Each row of a before or after table is a point. The points were changed in one or more steps. Then noise was added and the rows were shuffled. The steps act on columns, c1 being the first. Write out the steps. A step turns or swaps two columns, mirrors them in a line or flattens them onto one, adds a multiple of one to another, or multiplies or shifts one. Angles are multiples of 10 degrees, from the lower column toward the higher: turns from -170 to 170, lines from 10 to 170 but not 90. Use the fewest steps. Two steps may share a column if one is a turn and the other turns, adds or multiplies; they go together, in the order done. Otherwise the lowest column goes first.
(in the rows, 128 means zero)

Before:
[[120 122 179]
 [ 89 115 143]
 [160 127 179]
 [105 127 167]
 [181 195 117]
 [121 102 167]
 [ 94 143 138]
 [160 149  62]]
After (8 x 3):
[[171 141 130]
 [134  44 123]
 [117  93 102]
 [134 136 148]
 [147 144 140]
 [147 163 131]
 [112 151 144]
 [106 110 148]]
Steps: turn c1 and c2 by -140 degrees; multiply c3 by 0.4

Before (11 x 6):
[[105 120  79 143 129 187]
 [ 70 118 174 109 159 129]
 [ 67  96 193  95  92  95]
 [106 119  94 153 128 182]
 [179 125 118 125 140  73]
 [175 147 143 113  93 114]
 [150 148 136  90 113  97]
 [ 82 110  90 112 123 148]
 [162 122 150 121 120 127]
 [105  78 141  84 139 145]
 [185 153 113 115 139 116]]
After:
[[146 140 136  97 171  62]
 [119 143 134 114 142 175]
 [ 91 103 120 148 125 107]
 [ 84 101 112 149 134  96]
 [116 105 111 112 112  69]
 [162 124 127 130 144 194]
 [182 133 132  94  73  51]
 [119  96 109  80 141  65]
 [125 145 145 112  72 164]
 [155 144 140  86 107 130]
 [114 131 135 122 107 156]]
Steps: turn c1 and c6 by 110 degrees; add 0.7 times c4 to c6; flatten c2 and c3 onto the line at 30 degrees; multiply c5 by 1.6

Before, 14 rows:
[[136 114 108 115 107 120 121 149 138 147 151]
 [112 133 127 117 127 106 138 148 128 148 147]
 [105 106 134 130 102 120 107 139 136 142 110]
 [114 132 129 125 115  98 115 133 141 138 118]
 [118 127 130 114 121 108 107 110 140 125 123]
 [131 135 100 115 115 124 174 135 132 145 118]
 [125 119 126 108 126 122 135 141 115 140 130]
 [112 123 113 133 117 114 109 147  86 143 117]
 [122 111 128 163 128 124 151 148 140  88 118]
 [106 132 124 136 123 121 114 115 133 151 112]
 [108 114  95 114 123 119 149 150 137 141 117]
 [137 106 127 105  68 119 108 151 141 115 163]
 [113 131 127 104 102 128 105 152 127 123 156]
 [136 136 129 117 123 125 122 148 134 120 119]]
After (14 x 11):
[[135 143 107 123 108 129 122  99 138 184 113]
 [134 113 129 125 125 129 139  98 127 188 114]
 [121 126 100 137 115 127 174  86 134 178 116]
 [134 114 129 132 115 128 115  82 141 158 125]
 [136 121 130 135 121 130 106  59 139 120 115]
 [145 135 129 119 128 128 149  98 140   8 162]
 [137 130 125 135 125 129 136  90 115 164 109]
 [137 114 127 126 102 128 104 103 126 112 101]
 [117 130 129 135 124 128 124  98 135 105 119]
 [139 109 123 131 123 127 113  67 132 197 137]
 [139 152 126 124  68 127 109 102 141  88 102]
 [142 119 113 131 118 127 108  97  86 173 135]
 [153 123  92 138 124 128 149 100 136 167 115]
 [160 124 134 135 104 128 108  87 136 169 131]]
Steps: turn c1 and c2 by 130 degrees; multiply c11 by 0.4; turn c4 and c11 by 110 degrees; multiply c6 by 0; shift c8 by -50; multiply c10 by 3

Before, 11 rows:
[[ 63 127 141 130 141 145  86 117 182 111 114 158  83 171]
 [157 171  93 116 101 144  99 139  98 114 104 159 168 140]
 [103 126  88 166 131  85 171 134  92  83  97 175  86 106]
 [148 158 131 125  80 106 104 142 103 119  91  97 133 126]
 [107 144 142 163 162 145 112 132 149  78 125 131  89  94]
 [153 185 137  82 100 106 141 194 133  93 131 111 150  88]
 [ 72 149 148 184 149 146 123 109 162 143 152 164  98 158]
 [ 88 145 172 121 146 150 138  77 148  78 140 129  48 158]
 [173 180  94  84 102 125 115 132 130 152  87 118 124 110]
 [130 183  94 112 103  86  79 109  89 124 117 155 106 120]
 [ 80 118 119 156 102 133 127  78 152  95 138 165  89 113]]
After (11 x 14):
[[118 127 113 166 131  87 159 134 180  82 187 101 143  78]
 [119 142 168 162 164 146 110 132 126  79 145 148 164  90]
 [108 119 132 157 104 135 130  77 161  94 139 158 167 103]
 [129 182 105 112 102  86  76 109 161 124 134  94 151 101]
 [135 159 134 124  80 106  94 143 101 120 149  98 112 126]
 [146 181 111  84 103 125 100 133 118 152 160 128 115  87]
 [106 150 120 183 149 145 131 107 157 143 123 167 165 177]
 [139 171  89 115 101 145  91 140 163 113 120 105  87 127]
 [138 184 169  81 101 107 141 196 110  94 119 130 107  76]
 [101 127 104 130 140 144  85 118 149 110 149 186 167 194]
 [113 145 142 121 147 149 140  77 125  79 162 148 202 190]]
Steps: multiply c1 by 0.4; multiply c14 by 1.6; turn c3 and c14 by 30 degrees; turn c7 and c11 by -20 degrees; turn c11 and c13 by 150 degrees; mirror c9 and c12 in the line at 50 degrees

Before, 9 rows:
[[148 119 170 111 176  77 140 101 133 153 101 132  98 124 133 146 145 172
  126  79]
 [145 142 131 133 146 150 131 182 137 127 165 153 151 160 164 101  97 175
  152 134]
 [ 96 167 191 145 131  83 139 117 197  85 146  95 116  98 111 149 163 176
  146 104]
 [ 84 151 112 123 122  64  87 111 194 157 157 105  87 151 180 137 153 164
  183  67]
 [ 87 174 173 165 164 131 120 101 108  91 152 151  94  76 109 104 140  91
  162 147]
 [ 94 183 109 168 179  66 149 178 154 108 102  96 118 158 142 131 103  91
  165  95]
 [ 86 147 189 135 112  71 159 118 154 135 113 116  81  77 122 149 115 103
  134 155]
 [127 116 135 139 153 134  93 144 180  89 145 150 160 160 120  76 105 134
   99 106]
 [ 83 126 120 129 106 153 102 188 133 117 141 160 118 106 179 104 112 148
  130 126]]
After:
[[ 97 125 121 126 136 136 102  74 133 101 147  83 118 109  92 105 169 141
  125 127]
 [152 143 113 133 144 152 129  87 138  93 176 111 153 161 112 101 174 169
  146 134]
 [ 84 182  90 163 117 104 150  79 155 112  92 147 117 159 126 130 157 100
  147  98]
 [ 84 146 170 138  97  79 160 139 154 127 104 125  80  73 136 149 137 115
  171 156]
 [ 98 174 139 154 138 148 123 127 110 175  94  92  94  76 137 106 107 153
  185 145]
 [135 113 151 129 138 142  92  89 180 148 137 106 160 162 149  74 145 146
  109 104]
 [150 122 162 120 117 112 139 164 134 126 173 131  93 126 116 145 114 103
  152  82]
 [ 87 166 165 132 110  96 140 110 198 169 177 149 118 100 123 149  88 147
  182 102]
 [ 80 150  80 136 100  77  87 161 192 115 167 135  90 152  73 138 129 157
  158  65]]
Steps: mirror c1 and c12 in the line at 10 degrees; turn c3 and c19 by 40 degrees; add 0.3 times c10 to c4; turn c8 and c10 by -140 degrees; flatten c5 and c6 onto the line at 60 degrees; swap c11 and c18; turn c15 and c17 by 150 degrees
